Each row of a before or after table is a point. The points were changed in one or more steps. Then noise was added and the rows were shuffled. The steps act on how far a point lies along the listed directions, d1 being the first. What was done? A step turns or swaps two directions, mirrors them in a line or flattens them onto one, adds a multiple of one to another, or multiplies one. Angles are multiples of 10 degrees, from the lower direction toward the higher: turns from -170 to 170, lines from 10 to 170 but not 90. Use the fewest steps. Two steps may share a direction if one is a turn and the other turns, adds or multiplies; they go together, in the order done. Otherwise the lowest direction goes first.
In the rows, zero is written as 128.

Directions:
(1): [139 173]
(2): [ 83 139]
Before (8 x 2):
[[146 156]
 [149 162]
 [160 156]
 [156 112]
 [155 135]
 [126  55]
 [189 109]
 [147 162]]
After (8 x 2):
[[138 157]
 [107 191]
 [161 149]
 [159 153]
 [151 147]
 [156 163]
 [113 154]
 [ 54 121]]
Steps: mirror d1 and d2 in the line at 150 degrees

Directions:
(1): [124 143 152 134  63 165]
(2): [175  88 162 105 142 155]
(3): [110 139  95  69 135 165]
(4): [146 161 118 167 162 175]
(5): [167 185 144 100 127 101]
(6): [173 114  71 137  99 123]
Before (13 x 6):
[[152 101 184 123 140 145]
 [ 84 137 175  93 154 130]
 [145 177  30 123 108 121]
 [136 135  68 133 120  98]
 [157  95 128 127 158 111]
 [ 90 137 125 113 165 198]
 [149 161  91 148 154 113]
 [107 174  74 146 172 108]
 [165 131 177  95 165 124]
 [ 87 115 118 123 160 134]
 [129 145 135  59 150 138]
 [167 131  55 130 154 107]
 [141 136  65 136 167 122]]
After (13 x 6):
[[122 125 125 163  99 173]
 [ 67  94 113  72 154 158]
 [163 123  76 117  70 209]
 [105 140 124 150 173  80]
 [123 144  89 155  60 165]
 [ 97 172 124 155 170 122]
 [ 94 125 152  91 115 135]
 [101 158 120 156 107  98]
 [ 99 176 106  82 159 162]
 [111 124 152 138  81 199]
 [ 98 152 170  91 174 136]
 [ 98 132 110 136  75 170]
 [154 139 111 132  71 159]]
Steps: turn d1 and d6 by 20 degrees; turn d1 and d2 by 140 degrees; multiply d3 by 1.3; turn d4 and d5 by -80 degrees

Directions:
(1): [144 119 106 128  88 173 158  84  96 148 184]
(2): [ 66 147 111 198 105 107 101 129 122 142 151]
(3): [100 122 148 106 102  79 155  98 105  59 138]
(4): [148 124 189 107 101  98  88 155 100 164 164]
(5): [160 135  89 134  93 139  84 148  74  94  92]
Before (13 x 11):
[[117 140  68 211 101 141  86 116 111 153 137]
 [184 124 129 104 146 175 115 160 102 138  97]
 [102 145 206 129 128  75  90 159 148 154 150]
 [147 125 100 104 136 174 155 135 126 151 135]
 [153 142 174 105 114 103 111 158 110 167 168]
 [110 144  82 150 140  95 122 114 129  70  83]
 [162 106 168  98 153 123 109 154 142 158 138]
 [169 122 117 101 139 127 152 108 116  76 110]
 [107 128  98 197 130 140 106 138 154 155 116]
 [116 133 151 115 139  87 109 159 125 102 110]
 [132 131 124 159 120 112 111 143 126 143 146]
 [156 153 132 156  94 172  78 121 111 200 184]
 [163 112 120 112 162 173 100 158 156 193 114]]
After (13 x 11):
[[134 125 135 135 123 100 130 133 132 125 141]
 [119 154 172 131 118  59  47 166 120  89  94]
 [108 125 116 133 172 146 211  55 193 169 175]
 [136 128 117 133  91 145 124 117  82 136 169]
 [179 137 144 104  49 136  73 140  43 116 152]
 [104  95 172 108 159 102 197  86 189 112 136]
 [ 87 119 177 135 189  77 172  98 217 142 141]
 [102 118 133 106 102  71 104 138  91  50 104]
 [126 137  98 168 139 147 123 120 133 148 133]
 [107 133 118 120 146 103 132 160 142 105  94]
 [150 121 113 134  66  99  61 153  41  79 114]
 [166 165 116 134  53  96  39 188  31 109 122]
 [ 82 139 126 170 104 101 100 152  74  84 115]]
Steps: turn d1 and d3 by -150 degrees; add -1.5 times d4 to d2; turn d2 and d5 by -110 degrees

Directions:
(1): [ 96 116  86 149 127 146 107 185  96 115 172 179  89 153]
(2): [164 160 124 160 156 129  77 136 140 119 101 124  68  68]
(3): [117  92 100 175 121 126 100 176 175 110  92 102 182 132]
(4): [140 175 119 129 140 162 157 124 180 119  83 188 124 173]
(5): [ 55 124 169 128 187 186 126 123 144 120 134 102 120 120]
Before (12 x 14):
[[208 131 138 157 129  88  86 118 170 123  88  67 143  51]
 [104 124 159  98 146 164 150 123 140 121 127 122 137 132]
 [167 166 124 151 119 136 101 129 155 113  76 140 124 111]
 [129 155 156 123 137 124 150  75 130 143 113 124 146  87]
 [152 127 101 150 114 115 107 143 191 113  70  95 157 114]
 [199 113 125 116  74  33 126 105 111 135 108 105 147  94]
 [156 115 161 106 121  83 118  77  86 144 130  68 134  76]
 [ 87  98 140 159 163 149 115 150 121 115 145 119 118 101]
 [117 108 174 114 144 119 119  96 103 132 141  78 117  71]
 [121  85 128 129 125 100 121 147 133 124 124  81 207 123]
 [158 120 150 149 134 120 119 111 152 128 112 109 129 121]
 [ 79  82  87 158 117 136 117 184 153 121 122 113 169 143]]
After (12 x 14):
[[131 182 170  86 176 157 166  87 145 129 110 154 125 139]
 [112 100 148  98 118 136 151 130 128 124 136 107 168 136]
 [171 170 154 148 164 117 106 103 196 111  38 116 102  73]
 [124 118 110 130 111 128 169 137 116 125 145 185 140 171]
 [173 182 151  68 123 111 156  58 110 147 131 128  75 103]
 [ 94 169 132  82 145 163 171 104  95 143 166 186  61 152]
 [164 143 130 152 133 125 129 108 205 116  28 107 186 130]
 [249 190 148 105 117  90 152  62 169 139  81 134 126  98]
 [179 151 140 112  95  98 112  98  87 134 128 122 112  92]
 [173 132 155 129 122 112 140  90 141 137 119 121 127 129]
 [147 118 124 136 107 120 154 125 188 117  66 134 195 153]
 [136 125 141 141 116 105 142  95 150 139  95  99 194  91]]
Steps: multiply d1 by 1.3; mirror d2 and d5 in the line at 140 degrees; turn d3 and d4 by 160 degrees; multiply d3 by 1.3

Directions:
(1): [106  63 127  92  93 155 150 132 121 135 125 164 150 121 184 103  66 131
 196 140 143 170 127 160]
(2): [ 93 114 137 124  93 134 162 116 113 123 132 114 104  94  72 158 139 193
 112  84 148 134 186 200]
(3): [ 92 148 133  88  85 139 144 163  62 125  65 129 136 156 147  83 179 142
  99 109 122 105  75 136]
Before (14 x 24):
[[113 131 125 122 119 133 141 125 112 138 123 125 118 118 118 117 134 154
  122 119 139 134 149 140]
 [153 128 130 161 154 115 117 120 135 138 148 115 124 119  95 143 113 128
  128 124 126 121 144 117]
 [135 130 122 145 136 132 122 133 141 145 146 122 135 117 117 150 125 121
  140 139 132 140 158 131]
 [112 118 142  90 100 135 133 162  91 128  98 159 149 143 184  86 114 126
  138 142 113 150  99 112]
 [141 137 118 132 148 125 123 125 133 131 137 116 129 137 116 130 143 104
  118 130 122 117 131 124]
 [140 142 138 144 150 107 127 115 140 114 142 124 121 127 106 138 137 134
  118 138 124 120 148 126]
 [ 85 105 133  63  77 157 143 166  78 125  61 162 162 156 216  56 126 118
  153 143 119 144  60 130]
 [106  93 121 100  93 155 142 126 120 121 134 141 138 130 147 127 107 154
  159 126 149 151 142 167]
 [116  81 119  86  96 128 139 145 112 133 103 161 158 142 213  72  94 112
  186 157 120 167  88 120]
 [136 141 113 159 142 115 108 109 146 124 146 116 130 129 110 158 135 119
  113 136 120 123 129 121]
 [121 134 144 139 124 135 126 138 120 134 113 119 125 115 129 115 134 138
  115 117 127 121 132 131]
 [150 121 134 152 153 107 104 115 149 126 153 116 133 101 114 158 113 132
  140 134 126 130 141 122]
 [138 145 125 146 144 114 128 131 153 136 138 129 115 109 107 145 138 126
  110 122 128 128 135 114]
 [115 116 129 141 126 124 145 114 137 117 129 123 120 116  94 151 122 146
  122 114 126 127 169 147]]
After (14 x 24):
[[133 157 138 139 147 104 130 126 127 111 127 119 122 132 102 132 155 135
  105 133 121 109 142 121]
 [152 143 134 156 153 115 112 126 120 138 134 112 122 126  88 136 135 134
  109 118 122 111 132 114]
 [117  77 140  88 101 146 139 150 114 131 123 178 156 128 206  92  63 122
  183 154 120 176 119 128]
 [125 104 121 126 122 140 130 117 146 123 161 130 127 120 119 151 111 147
  147 130 145 144 162 152]
 [124 133 146 139 123 135 126 137 116 134 110 120 127 115 131 117 135 135
  115 119 128 119 132 131]
 [129  38 114  93 106 134 139 125 151 137 143 178 164 124 226  90  31 105
  236 174 129 198 124 129]
 [124 148 130 155 142 110 139 113 140 114 127 105 110 124  62 160 157 142
   88 107 115 102 165 132]
 [152 141 136 154 149 102 103 122 140 125 143 107 131 110 105 156 139 132
  115 128 121 118 132 113]
 [ 91  35 133  59  81 170 146 145 116 131 103 190 177 132 249  64  37 111
  229 167 134 195  96 150]
 [131 133 118 122 137 129 127 131 121 132 124 118 130 139 129 123 144 106
  120 127 120 119 125 129]
 [129 159 127 142 139 114 127 135 140 134 123 125 118 114 108 141 158 127
   94 118 127 120 124 111]
 [122 144 126 131 129 127 137 123 120 138 121 118 113 120 105 126 145 153
  108 117 137 125 154 134]
 [128 152 116 147 131 121 113 114 129 121 129 112 132 140 112 147 152 123
  103 132 118 117 114 122]
 [136 147 123 152 141 126 120 134 137 144 143 113 130 120 109 151 144 120
  124 136 129 126 152 126]]
Steps: turn d1 and d3 by -40 degrees; add -1 times d2 to d1

Directions:
(1): [115 136 133 168 163  37 104 166 141 132 121 160 126  63 128 163 119  58
 124 138 131 125  88  87  95 105 103  67 154 197 150 161 108 160 111 102
 130 139  76 120 109 152 152  96 121 150  99 116 153 131 128 152 182  88
 130  61 107  67 154 119 170 116 121 158]
(2): [122 125  78  99 157 129 108 114  80 152 118  97 159 158 177  83  93 116
 175 187 147 127 128  98  70 181 182 152 130 115 145 157 115 121 174 120
 120 142 104 101 138 115 146 100 157  74 176 149 114 161 121 128 172 132
 143 145 196 137 179 120 194 142  94 206]
(3): [119 127 142 145 166 148 107 136 159 123 125 102  49 152 161 104 172 151
 129 151 129  64 102 105 140 102  97 129 134 108 160 181 118 183 130 161
 101  95  75 157 147 137 130 137 136  78  88 133 175  61  54 131 134 101
  60 167 170 182 136 134 126  75 148 131]
Before (10 x 64):
[[113 131 140 169 150  75 118 160 147 138 131 159 124  83 111 159 147  92
  127 126 126 116  90 120 124 103 103  84 144 183 141 147 110 158  94 103
  125 137  90 125 112 140 136 114 122 135 102 116 142 115 113 132 162  91
  127  83 107  98 143 127 165 109 131 143]
 [139 123 127 134 140  81 125 161 112 142 116 162 142  74 138 152 109  64
  140 123 130 147 103 115  87 138 126  77 154 182 126 141 125 133 133 118
  130 143 127 113 122 164 128  96 121 136 127 116 122 131 148 155 168 123
  128  74 112  79 149 118 158 144 115 148]
 [143 117 129  80  85 249 166  83 128 118 129  76 112 201 132  72 160 211
  124 118 139 109 161 185 168 158 131 197  87  21 116  95 147 101 148 157
  102 122 165 143 147  87 106 164 138  97 130 145 114 120  85 106  57 152
   98 228 154 231  96 147  76 126 145  89]
 [132 121 133  93 123 185 129 105 126 129 132 112 108 171 151  98 135 180
  134 124 131 112 151 131 144 135 148 143 105  77 125 124 141 137 148 158
  122  94 130 138 143 109 131 150 144 102 127 139 131 117 110 118 114 153
  108 177 157 167 118 136 112 127 133 123]
 [127 136 141 130 142 138 124 130 138 118 112 108  92 122 133 117 142 137
  139 132 126  95 126 122 136 106  98 136 140 112 144 162 130 134 128 136
  117 130  96 150 138 145 125 132 133 109 121 132 152  93 104 139 130 117
   85 136 121 152 131 124 104 105 136 119]
 [121 120 117 116 154 165 103 145 135 130 117 115 107 145 148 103 125 133
  139 159 134 105 112 118 123 149 139 148 138 127 148 151 119 152 152 132
  128 120 107 122 132 135 131 131 130  78 130 129 114 109 100 131 130 115
  111 166 177 155 145 125 142 114 120 150]
 [141 134 140 144 124 147 118 117 147 128 142 120  85 121 119 123 140 144
  139 133 123 108 118 120 145 123 100 133 117 118 130 148 122 140 107 152
  121 119 108 146 134 133 132 141 124 115 114 118 148  93  96 128 119 108
  110 137 135 136 118 136 123  93 137 116]
 [116 135 147 148 166  55 111 152 151 129 146 163  97  81 120 164 134  92
  105 144 127  96  97 112 121  99  92  72 148 191 141 142 119 164  95 122
  114 129  76 126 119 157 135  96 133 124  89 120 162  93 118 139 147  81
  128  90 100 111 133 127 147  94 136 131]
 [124 118  98 155 154  85  99 137 116 151 128 114 140 120 175 114 116  94
  173 181 135 125 115  98  68 133 145 114 156 141 163 158 106 143 158 123
  127 138  82 111 123 149 162 105 135  93 127 114 148 148 132 122 179 106
  119 109 157 123 177 134 181 123 117 189]
 [130 140 138 156 149  65 119 167 129 133 117 145 121 106 128 150 134  93
  126 139 107 122 117  78 122 104 115  96 130 150 143 155 122 172 109 119
  125 132  89 133 127 153 143 119 134 133 112 114 155 121 121 137 153 101
  125  94 120 100 153 126 160 109 124 146]]
After (10 x 64):
[[119 123 112 122 161 136  99 152 130 134 114 127 121 125 148 115 113 107
  142 164 136 116 104 108 107 151 145 134 144 149 150 153 117 150 153 119
  135 130 100 113 125 141 140 118 130  89 134 127 109 126 113 137 149 111
  125 143 169 127 157 119 162 122 110 165]
 [126 122 123 179 148  59 102 155 144 140 131 138 125  87 149 147 127  80
  151 153 126 126 105 102  86 100 112  85 161 168 161 149 107 154 130 118
  132 137  81 124 112 162 161 110 119 127  96 100 158 134 137 132 170  93
  115  81 117 101 158 136 159 112 130 156]
 [139 132 128 132 125 159 115 109 131 135 140 108  93 138 130 107 132 149
  152 147 129 108 121 119 134 140 117 147 115 106 132 151 119 135 121 155
  119 122 110 140 135 129 133 137 133  99 131 125 142 100  93 125 124 114
  118 150 156 144 128 134 138  98 130 133]
 [135 119  75  59 109 204 146  80  70 147 117  72 181 194 164  55 103 160
  169 169 158 134 159 149  91 215 190 197  95  44 125 110 132  80 187 123
  106 157 148  99 138  79 132 119 163  76 187 162  88 187 113 115 121 150
  148 197 191 189 153 132 158 161 100 177]
 [145 122 158 149 129  99 133 167 144 126 122 168 107  70 116 168 141  86
  115  95 119 134 103 133 129 104  92  71 150 175 122 134 132 144 111 132
  130 124 136 139 123 170 113 119 107 150  95 105 138  98 137 154 137 120
  101  83  86  96 118 125 111 125 139  98]
 [120 133 160 146 155 100 121 141 167 121 153 149  65 108 118 153 160 130
   93 133 120  79 107 132 155  87  81  93 136 160 138 134 130 169  93 145
  108 108  88 142 133 152 119 122 132 112  79 120 170  62  97 131 113  88
  102 127 107 150 113 134 113  80 153  99]
 [118 130 159 170 141 112 127 154 168 127 136 150  91 102 104 154 175 129
  112 109 119  99  96 135 158  86  83 100 136 157 136 138 118 166  85 124
  120 116 101 145 122 140 123 137 116 131  83 113 151  85  96 124 129  95
  103 113 104 134 120 134 129  93 152 108]
 [131 139 154 161 142  91 127 166 145 123 120 141  93 114 119 152 156 116
  112 125 101 109 120  92 148  89  97 101 122 138 141 149 128 178  98 133
  122 120  95 149 130 152 132 136 129 134  96 112 166  98 107 131 129 101
  107 110 112 120 131 131 131  96 144 119]
 [127 120 109  85 138 157 122 107 101 143 126 113 142 160 163  95 103 149
  155 147 140 128 147 112 105 159 173 139 110  96 128 133 131 128 164 138
  125 112 120 116 139 109 147 125 151  97 150 143 116 150 128 124 147 151
  132 157 168 140 145 131 154 145 110 163]
 [129 135 128 120 145 143 121 122 124 123 110 101 102 134 145 105 134 138
  152 147 131  95 131 119 126 123 115 145 140 105 144 168 128 130 141 136
  117 137  96 143 140 137 127 127 140  96 137 140 148 102 104 138 138 121
   92 142 139 158 141 125 118 111 130 135]]
Steps: turn d1 and d2 by -50 degrees; turn d2 and d3 by -30 degrees

Directions:
(1): [176  78  97 121 126 146 165 146  58 184 166 195  98 100  58 116 131 135
 126 134  93  95  75 121 199 117 109 120 108 157  91 127 107 139 125 164
  98  82 135  67 101 146 142 114 137 119 144 120 138 177 105 122 149 148
 196 120 103 149 141 126 124 192 169 156]
(2): [145 203  94 149 150  85 163 107 134 145 109 106 139 164 105 156 131 202
 130 153  99 156  84  49 154 151 156 188 157 158 161 151 104 143 177  94
 126 102 145 139 128  96 155 137 108 137  70 166 132 186 103 113 108 112
 179 135 127  72 101  71 127 112  98 111]
Before (11 x 64):
[[ 98 174 136 128 120 107 110 117 165 101 116  96 141 162 159 126 129 131
  136 120 146 146 159 121  96 126 133 149 129 124 162 142 141 126 132 111
  139 152 118 166 142 105 123 140 113 132 110 131 124 119 141 142 119 122
  115 134 134 110 113 112 125  84 100 111]
 [139 180 102 144 140 101 155 118 121 151 116 119 133 152  96 147 118 183
  123 147 111 133  87  73 153 148 142 172 144 162 136 143 110 144 163 112
  121 109 139 145 124 113 141 133 107 128  87 151 121 178 106 119 126 113
  171 129 115  93  92  92 125 119 121 117]
 [121 110 139 119 122 144 113 132 128 114 129 132 134 109 141 122 135 106
  125 123 126 114 139 157 114 120 116 107 124 113 124 113 130 133 121 137
  139 131 130 127 113 137 120 123 139 118 146 120 132 125 142 133 131 132
  115 136 139 136 127 152 131 122 141 133]
 [128 134 144 127 133 129 112 132 139 112 122 124 135 141 142 140 134 110
  131 125 143 117 146 138  98 131 129 122 128 114 130 116 131 133 124 119
  137 146 114 147 131 126 143 132 139 138 134 135 135 115 136 128 115 127
  111 134 128 134 116 130 128 115 121 127]
 [143 140 104 142 131 121 148 120 126 146 135 137 123 133 109 142 119 153
  122 130 119 134  99  95 147 138 142 154 123 153 136 135 133 126 144 122
  130 115 141 119 122 127 137 128 132 126 114 138 127 150 116 125 127 135
  153 135 131 120 114 108 123 126 121 122]
 [147  56 122 122 117 158 132 132  85 148 165 167 104  94 102 108 125 110
  118 118 127  91 125 156 156 112  98  91 101 129  96 129 129 127 105 166
  110 116 128  99 113 152 132 122 150 117 165 105 138 129 122 140 167 154
  143 125 111 169 141 158 117 177 172 152]
 [131  99 123 114 112 130 124 137 117 135 147 147 117 122 110 115 125 114
  128 122 126 124 124 143 143 117 110 114 112 128 112 118 126 124 117 143
  121 119 126 114 123 142 118 122 132 132 146 117 131 130 137 122 137 132
  126 114 122 151 139 140 125 152 143 144]
 [138 131 130 138 137 125 126 117 135 122 120 133 141 131 130 126 114 142
  124 139 125 133 116 122 128 135 129 142 136 135 132 130 112 131 134 118
  124 130 139 136 121 126 131 116 124 128 121 139 125 132 122 128 109 132
  133 128 124 123 119 108 122 126 130 124]
 [163 117 109 141 125 135 155 135  97 158 152 159 116 123  95 120 139 152
  121 142 108 114  93 108 164 131 113 126 118 149 113 135 117 131 144 142
  124 111 126  96 120 130 140 126 129 134 129 122 126 161 126 116 131 134
  166 125 126 132 126 125 125 158 147 146]
 [161 141  98 138 131 120 162 126  91 161 146 149 115 125  92 141 124 170
  125 150  97 126  86  82 171 124 119 156 135 149 122 145 116 148 134 119
  119  99 142  95 113 101 146 123 125 142 115 151 131 181 106 133 135 123
  170 122 115 127 122  98 125 140 135 138]
 [140  87 135 123 126 149 120 149 102 144 144 162 108  95 120 117 123  91
  125 113 124 109 127 156 146 112 107 107 108 132 124 108 124 138 114 155
  124 111 124  95 116 144 126 131 137 119 158  99 130 121 133 116 148 135
  149 114 126 152 153 139 127 159 147 146]]
After (11 x 64):
[[206  19  79 118 120 164 188 144   8 218 201 237  72  70  17  99 129 139
  120 131  77  63  52 122 246 108  83  96  80 171  60 136  96 146 119 193
   73  57 142  32  81 164 157 111 154 110 164 105 149 202  91 128 190 169
  240 119  83 176 147 144 112 248 211 177]
 [138 124 134 135 133 130 122 119 135 118 122 133 140 135 132 123 111 132
  123 134 125 131 122 130 122 134 123 137 132 130 129 123 112 134 126 118
  123 130 135 139 122 133 130 116 126 122 124 136 128 125 126 129 110 137
  128 127 124 127 120 114 121 126 130 126]
 [120 123 133 126 126 135 116 127 132 109 122 122 135 119 141 124 136 118
  127 124 123 121 134 143 112 124 117 115 131 116 131 115 129 133 126 128
  142 129 135 136 113 130 119 125 140 122 133 126 132 131 141 134 125 132
  121 137 137 126 119 142 137 115 137 128]
 [ 47 218 173 132 119  92  73 103 236  40  79  27 173 189 233 132 131 117
  136 113 188 179 217 135  18 136 152 148 144  93 198 143 165 114 128  71
  171 200 107 232 171  93 107 157 104 140  98 137 115  59 167 149 101 104
   39 145 163  94 104 115 125  20  62  84]
 [141 137 107 136 127 125 151 129 102 159 135 142 121 128  90 134 118 155
  122 136 116 114  90 106 157 135 124 145 128 156 110 133 115 137 144 135
  114 112 135 125 115 130 135 122 117 122 117 134 121 167 115 126 137 124
  167 126 107 122 106 116 125 143 147 129]
 [197  78  77 125 125 148 182 149  25 208 186 217  87  90  31 123 123 157
  121 149  72  87  48  99 231 101  95 131 106 166  77 141 107 156 118 161
   89  64 148  37  89 120 152 109 140 132 146 132 139 212  93 132 158 143
  218 113  93 158 136 113 125 201 177 170]
 [176  75 105 118 133 152 155 159  51 184 168 203  90  87  65 113 126 111
  121 122  90  93  78 129 202 110 100 111  95 161 101 110 103 148 128 174
  101  67 133  52  98 155 141 121 139 116 155 100 141 166 110 110 166 144
  211 110 104 155 152 122 125 201 169 160]
 [152  84 106 115 114 132 144 140  83 161 161 174 106 112  75 117 127 129
  131 127 106 110  93 126 180 113 107 117 109 140 103 121 115 129 120 155
  107  92 128  88 112 144 132 114 137 126 149 119 132 158 123 118 145 138
  162 111 108 153 139 128 122 180 158 156]
 [109 164 154 132 135 120  99 121 170  91 105  94 155 153 173 145 133 114
  133 121 159 136 168 134  66 137 139 131 134 102 147 115 139 131 123 101
  146 167 112 176 143 119 142 142 135 146 125 142 126  95 143 136 105 116
   86 139 142 122 112 131 127  87  99 113]
 [153 112 104 132 125 136 154 129 101 160 149 165 112 119  90 129 120 140
  121 125 116 120  89 103 160 125 131 139 108 155 120 129 136 129 135 139
  122 108 143  94 112 140 136 121 138 121 126 127 126 152 112 125 136 145
  163 128 123 137 119 116 122 148 139 133]
 [210  66  82 133 123 156 185 156  26 208 188 229  85  93  28 102 141 156
  119 146  74  80  45 106 229 117  97 114  97 170  75 127 101 143 130 182
   92  69 130  36  96 151 145 109 141 122 150 109 137 202 105 108 155 154
  224 120 102 155 143 127 116 220 186 175]]
Steps: multiply d1 by 3; multiply d2 by 0.4
